Every row gives one point. A path goes straight from each point to the next, and from the last back to the first. The post is the endless flat space through its rows: a point in 2 columns, a line in 3, a plane in 4, and so on, so that a path can go around it. How many times does the path go around the post? Going back the other way cancels.

Post, 2 rows:
[[ 19  -5   7]
 [-54  -3 -10]]
Path:
[[ 45 -16 -26]
 [-45 -35   2]
 [ 28 -20  35]
 [ -9 -18  40]
 [ -1 -62  13]
 [  5 -29 -49]
 [ 63  40 -54]
 [-60  28 -20]
 [-38   8  27]
 [-12 -25  51]
 [ 22 -37   8]
 [-23 -22 -49]
 [-66  20 -72]
 [-36  -4 -70]
 [ 12 -35 -34]
 [-35 -60  19]
 [ 20  -8  41]
 [-73  12  13]
 [-63  50 -62]
 [ 70  -3 -26]
 [-74 -16 -27]
 [-62 -54  45]
 [ -7  -7  51]
 [-35  10  15]
 [  3  26 -28]
 [ 31  -6 -44]
 [-31   2 -70]
 [-74  30 -46]
 [-64  16  -6]
 [ 12  -5  42]
 [-11 -52  38]
 [ -2 -41 -43]
 [-19  -7 -47]
 [ 29  13 -43]]
Times around: 0

Post, 7 rows:
[[-44   5  32  -6 -38 -32 -17 -32]
 [-21  -2  24 -50 -50 -12   7  23]
 [-18 -58  22  51  60  -8 -29  26]
 [  9 -22 -30 -65 -16  42  20   3]
 [  0  -8  44  27   7 -38  -7  -6]
 [-20  -9  -5  -3  -4 -43 -20   8]
 [-38 -37  31  16  81 -33 -32   7]]
Path:
[[-30  -3  28  14  17 -54  -4 -19]
 [-55 -21 -10   5  34  17   7  -1]
 [ -8 -19  26  -1 -29  38  -8 -18]
 [-29 -52  31  19  26   1 -34  21]
 [-22  -6  95  32 -13 -25 -17   8]
 [ 19  -8 -45  15  13 -10 -18   3]
 [  7 -15   6  -8  17 -29 -22 -18]
 [-23 -61   4  17 -27  -9 -27 -51]
 [-58 -28  56  40 -18 -22  19  15]
 [ -2 -26  11  17 -17 -45   3 -32]
 [-73  -4 -17  -7  37 -54   2  19]
 [-52  22  25 -23  54 -78 -16 -72]
 [-37 -34   0  17  73 -75 -14 -21]
 [-34  16 -26 -73  29 -20  27 -23]
 [-19 -17  65  73   7 -16 -24  46]
 [-14  -8  41  11  -6 -40 -26   3]
 [-18 -19  66  -4   3   5 -20  -5]
 [ 16 -37 -37 -10  24  -4 -35 -27]
 [-24 -35 -34  33  17 -22 -52  37]
 [-37   4 -81 -45   8   4 -12 -13]
 [ 10  -2  10  -9   8 -11  27 -32]
 [-30  -4 -10 -43 -37 -38   6   4]
 [ 17   8 -19  -2 -43  15  37  16]
 [ -7  -9  35   1  41  -4 -20  17]
 [-27 -15  56  -6  37 -10 -38 -46]
 [ -7 -39 -38 -39  -5 -34 -23  11]]
Times around: 2

Post:
[[-20  -5 -24 -60  15  13 -20 -60  27 -21 -42]
 [-17 -14  27  19   5  35  10 -21  17  13  18]
 [-32  -3  30  52 -12  -7  23  -8  -3  -8  38]
 [ -3  -7 -25   6   7 -17   8  17   5  12  10]
 [ 28  20   2   4  -6 -35  18  30 -11  10 -17]
 [-52 -12  21   2 -23  18 -10 -19   3  16  -9]
 [ 29  30 -11 -28 -13 -23 -12  12  16 -12  32]
 [  6  25 -50 -62 -22   3  -2 -40  19   6 -18]
 [-15  13  30   2  12  19  -9 -18 -31  17  25]
 [ 20  10   9 -10 -11  -8  37   8 -17  -4  31]]
Path, 29 rows:
[[ 31  36  16 -32  80 -39   3  17  -7 -57  23]
 [ -4  39 -13 -14  26 -37   8 -24  15 -20  44]
 [-42  23  42 -10 -62 -28 -23 -14 -28  23 -40]
 [-16  10 -23 -26  13   2  24 -37 -21  27   8]
 [-31  22 -19 -11 -16   3  23 -41  14 -12   9]
 [-78 -11  16  20  -6  -6   6 -18 -20  -8 -59]
 [ -3  26   7  -3 -11  -9 -58 -12  17  -8  -2]
 [ 48  16  16   9   3 -49  18 -28  41 -58 -23]
 [-21  29   2  10 -31 -10  22 -53  29 -14  95]
 [-67   9 -37   0  -3  -4  42 -28  -3  12  -1]
 [-55  16 -33  12 -54  -4  -9  -4  13  21 -16]
 [  4  19  12 -12 -63 -32 -47  42  40  -1 -17]
 [-12 -32  35  47 -21 -22  60 -16 -19   8 -75]
 [ 18 -15   2 -35 -41   4 -60  10  54  -2  34]
 [ 36  26  -6  -6 -40  54  -3 -17  22  21  60]
 [  7  17 -26  -7  42  -8  35   1  20 -42  -5]
 [  7  11  48   2  -7 -43  36  30  -1 -48  58]
 [-24  -8  29 -21  -4 -16  21 -47  14 -37  36]
 [-14 -25 -14 -12 -12  13  39 -27 -11   4  15]
 [  2   0 -17 -10  -4  20  -1  12 -20  60 -62]
 [ 49  13 -16 -14  22  16 -27  21 -21  22 -12]
 [ 50 -33   5  43  63 -15  57  16 -10 -16  49]
 [-18 -20  -3 -37 -32  21 -36 -23  26  51  28]
 [-35 -27   5  42  10 -34  23   0  38 -37  20]
 [-56  11   0  16 -21 -36  33  -3  -1   0 -38]
 [-54  -3 -19  11  16 -31  -4  -9   9  16  15]
 [ -4 -16   2 -10 -25  15  12 -20 -20  26  89]
 [-24 -59  35  46  -4   5  23  -8  46 -47  -2]
 [ 33  -8  20   3  -1   9  29  21  26 -25 -29]]
Times around: 0

Post (17 x 18):
[[-16  33  11  -5   7  36 -20 -23 -19   9   1 -12 -23  36   0  35   3  32]
 [  7  28   4 -17 -35  40 -12  40  30 -40  -9  33 -29  -6  -3  -5  -3  17]
 [-18  30  30 -17  10   5  -8 -26  -7  15 -53  24  10  49  -4  -8  38  31]
 [-34  12 -12   3 -31 -61  29 -11  -2  36  41  12 -40 -11  19  30 -53 -52]
 [ 22  24 -34  13 -19  10  10 -32 -12  -4 -16   7  -9  17  19  27  30   0]
 [-48  -3 -14 -24  14  -9  17 -23 -30   9 -36 -42 -38   4  21 -32  -5 -34]
 [-36  15 -57 -16  15  -4  21 -28  16  -3 -13  15  -3  12  33 -20  -9 -39]
 [-35 -33 -11 -42 -20 -49 -44  -3  -4  79 -13 -38  70   3 -30 -46 -14  11]
 [ 10  -1  30  12  -6  19  -2  39  16 -20  13  -5 -10 -21  -5  -2  31 -44]
 [-37 -20 -29  -4   4  10  84 -34 -34 -18  25 -55   9  26 -21  -9  25  33]
 [ 31 -46  -5 -27   4  38   7  54 -12 -10  24  35  16  23  -9 -50  41  11]
 [  5  10  34   1 -27  35  -8 -14   9 -27 -22 -12   2  41 -23  22   1 -11]
 [-38 -24  14  22  -4  17   7  -7   0  13   2  16 -30  39  25 -42  -6  17]
 [-51   9 -20  17 -33  -7 -14  63 -47  13  13  10   9 -14 -37  27 -29  54]
 [ 23 -19   4 -21 -22  12   1  18 -18 -29  17 -15  21  14  39  36  11  22]
 [ 25  44   7  13 -21  22  22 -11   0 -10  16  -5  29   7  -4  -2  -9  20]
 [ -7  39  21  10 -17  34 -22 -23 -23 -25   9  30 -12  22  -1   4  17   5]]
Path, 22 rows:
[[ 29  -8 -12 -11 -33 -21  44  24  -2 -44  -2 -60 -20  -1   6 -18 -53 -72]
 [-19  14  -8  -3  29  -7  -3 -22  30  -5 -18  32  -9 -13  59   9   2  -6]
 [ -5  20  40 -18  22  74  29  -6  18 -18  -9  12 -20  12  16 -39  -3   9]
 [ 17  23  25 -14  11  16  43  10   9 -38 -32  26  17  42  34  25  19 -32]
 [ 13  23  14 -31 -22  21  -7  18 -22 -10  30  24  27  15 -36  10  52  37]
 [-29  38   4   3 -30 -55  25 -19  33   5 -36 -27  26   8   6 -47 -56 -28]
 [ -7  17  46 -40  -2 -30  -1   2  -1 -16 -46 -15   6  -8  41   4 -13  33]
 [ -8  35  33 -23  19 -20  11 -17 -62 -36   4   6 -16 -11  -1  30  35 -19]
 [ 31  23  22   6 -25 -18  31  11  73 -25  19  21 -27  41 -35  50  17 -46]
 [-10  59 -29  -4 -24 -14 -12 -13 -15   0  18  -4   3  -5   1  -6 -37 -57]
 [  0  14   8 -29 -19  26  13   8  15 -45   7   1  -6  28 -22 -35 -48  -5]
 [-23  -2  -3 -24 -30   3 -24  41  -1 -18 -36 -18  31 -37 -37 -18 -36  25]
 [ 18  18  21 -33 -20  -5  59   1  -1  34   9   4  -5  14 -14  26  11  48]
 [ 30 -46 -20   0 -22  25   3  66 -31  -6 -53  64  18   7   4 -67  41  43]
 [ 13  14 -22 -13 -20  30 -25  29  -2  -7  12  12  17  -4  37 -16  20  30]
 [-10  44 -20 -69 -50  -8  14   7  85  24 -56 -37  15 -13  48  27  -2  64]
 [-44 -65 -46  17 -27  12 -20  -8 -61  42  35   0  -4 -13 -18 -92 -32 -19]
 [ 36  -9  95  34  10  -4  -6 -10  43  26 -48   7  -7   8  15 -23  40 -17]
 [ -9  -3  42  25  13 -31  15  15  22  45  67  41  44 -22  -2 -50  11 -27]
 [  2 -36  -8 -36  -8  37  -2   1  -8   8  12 -67 -16   7 -11  29  23 -42]
 [-26 -31  10 -46  11   7  67   4  31   5 -14   1 -29  78  -1 -46   8  11]
 [-15  -2 -33  45 -53 -50  59  12  41  24  -5  15  17   6  10  24  23  25]]
Times around: 2

Post:
[[ -4 -51 -29   5 -28 -15   3  -7 -73 -13 -16   4 -40   3 -15 -26 -28  26]
 [ 15 -69 -22   5 -52  26  -3   0 -62 -10   4   5  19 -15  36  -8 -17 -22]
 [-18  21   1 -20  46  -1 -42   0  12  21  13 -50 -17   8 -16 -16   2 -20]
 [ -3  35   5 -15   3  -7  -4 -33 -52  36 -14  11  -6   5 -10  -6 -11  -1]
 [-11  -8 -40  11  24  14 -19 -24 -45  -7  -9  38   5 -19   5 -30 -10 -23]
 [ -9 -16 -33 -37 -21  21  -3   1 -58  -3  -8  39 -38  -6 -19 -17 -18 -50]
 [ 15 -17  11  18 -16  26 -28   0  49  27  14  35  -1  16  16  -2 -11   5]
 [-26 -33   2   9 -59  39  -6  -7  41 -22 -15  48  33  63  21  48 -13   1]
 [  3  10 -22 -37  -2   0  -2 -21 -47  11  -4  11  -9 -38 -67 -27   9 -15]
 [ 10  -7 -19   0  -9  13  21  37  12  -6   9  46  16  61  22  -2  17 -13]
 [  6 -57  -3  23 -41  24  -4 -27 -54 -32  30  21 -15  50  -6 -15  -8 -26]
 [-29  16   2 -29   2 -36 -13 -24  19  22  39  -1  -5  11 -11 -13 -27 -15]
 [  8 -62   9  54 -17  26  31  25 -17 -40  10  28 -10  -7   7  24  -3 -21]
 [  3   6 -33 -47  25 -17   9 -50   4  37  -2  12 -20  14  -5  -6   4 -34]
 [  7  13 -36  25  18   8 -11 -25   8 -39  63 -49 -39 -39  27   2 -12  20]
 [-28   1 -13 -45  53  21 -12 -35  -1  31  62 -22 -27 -14 -19  -5 -14  31]
 [-12 -27 -56  26 -16  21  22  -3 -57  25  22  -6 -22 -13 -34 -30 -10 -30]]
Path:
[[-19 -36 -23  30  -1 -53  33 -61 -25  12  50 -30 -59 -29  20  33 -29  10]
 [ 21  -1 -76 -45  17 -15  19 -33 -33  35  37  12   6  28   2 -32  -1 -65]
 [-38 -46  13 -34 -49  17  28 -24 -48 -38  77 -22 -91  23 -61  19 -71   8]
 [-17  16   1  -7   7 -19  -1   9 -22  -4   1  15 -50  -2  -6 -41 -29 -25]
 [-21 -33 -47  54   6  -3 -18 -45 -62 -42 -14 -33 -41  -2 -25 -42  14  20]
 [ -1  18   0  23  28  33 -12 -44  16   5  17 -27  45  31  12  51  46 -32]
 [-19  51   1 -53  15 -24 -58 -36  16  16  -4  34 -23  29  20   7  -8 -66]
 [  9  16  18  44  12 -42  11  -5 -68  -6  -7 -29 -54  86   9 -39  47 -11]
 [-52 -33   1 -36 -10   8  -3 -29  14 -30 -47  13  53  45  14   6  11 -22]
 [-11   4  -1 -23 -20 -29   9 -49 -11   6  23  25   2  60  -5 -17 -34  15]
 [ 17 -13  -5 -13  17  22 -26 -29 -36 -21 -21   5  32 -25 -24   3  17 -15]
 [ 12  19  27 -11 -16  -5 -12  41 -40   4  -6  15   6 -21 -56  11  12   0]
 [-52  19  42  28 -56 -12 -32  17  -7 -57 -10 -13  10  23 -44  41   7 -20]
 [ -9  27 -50 -33   8  14  15   1 -43  37   0  43  -5  43 -31   6  -2 -27]
 [-12 -51 -17  37 -26  24  27  -1  23   9  15 -25  -1  -3 -74   8  -8 -13]
 [ 29  49   8 -37  -4  49   5 -26 -27  44   1   4  19  25  14   4  20   0]
 [ 16  28 -19 -10 -21   9  23  12  12  33  50  19 -20  40 -14 -39  24  -9]
 [ -1 -25 -38  -6 -12 -26 -32 -38 -69   7 -31  17 -39 -24  28  -9  -9 -18]
 [ 43   7 -49  64  63  -7  10  17 -38 -11  42  53 -15 -21  16 -45  25 -82]
 [ 62  17 -14  42  16  42  13 -34 -53 -12  59  -4 -19 -28 -15  -1   0  20]
 [ 34 -95 -25  33 -63  71 -19  -7 -40  36  11 -24 -29  -3   1 -42 -38  43]
 [  1  15  19 -19  13  19  24 -35  81  30  22  26  40   0  44  38  18 -51]
 [-20 -27  28  25 -26  43 -48  -7  20  19  43 -21   0  33  28  14   5 -32]
 [  0 -22   0 -49   8 -39 -26 -17 -24  14 -13 -33 -11  64  10  15  13  -9]
 [ 39  38   8  22  31 -13 -42 -44   9  31  13 -34 -63 -22 -51  -3 -30   9]
 [  5 -17  38  35 -18  22 -10  -9   3 -20 -44  26  53  26  15  28  -4 -51]
 [-12 -38  23  33   6  31   0   0   4 -19   3  -1 -43 -12  18  19 -18  27]
 [-12  19  -8  31  14  -4 -22 -37   0   2  57 -43 -29  22  -6 -18  25 -15]]
Times around: 3
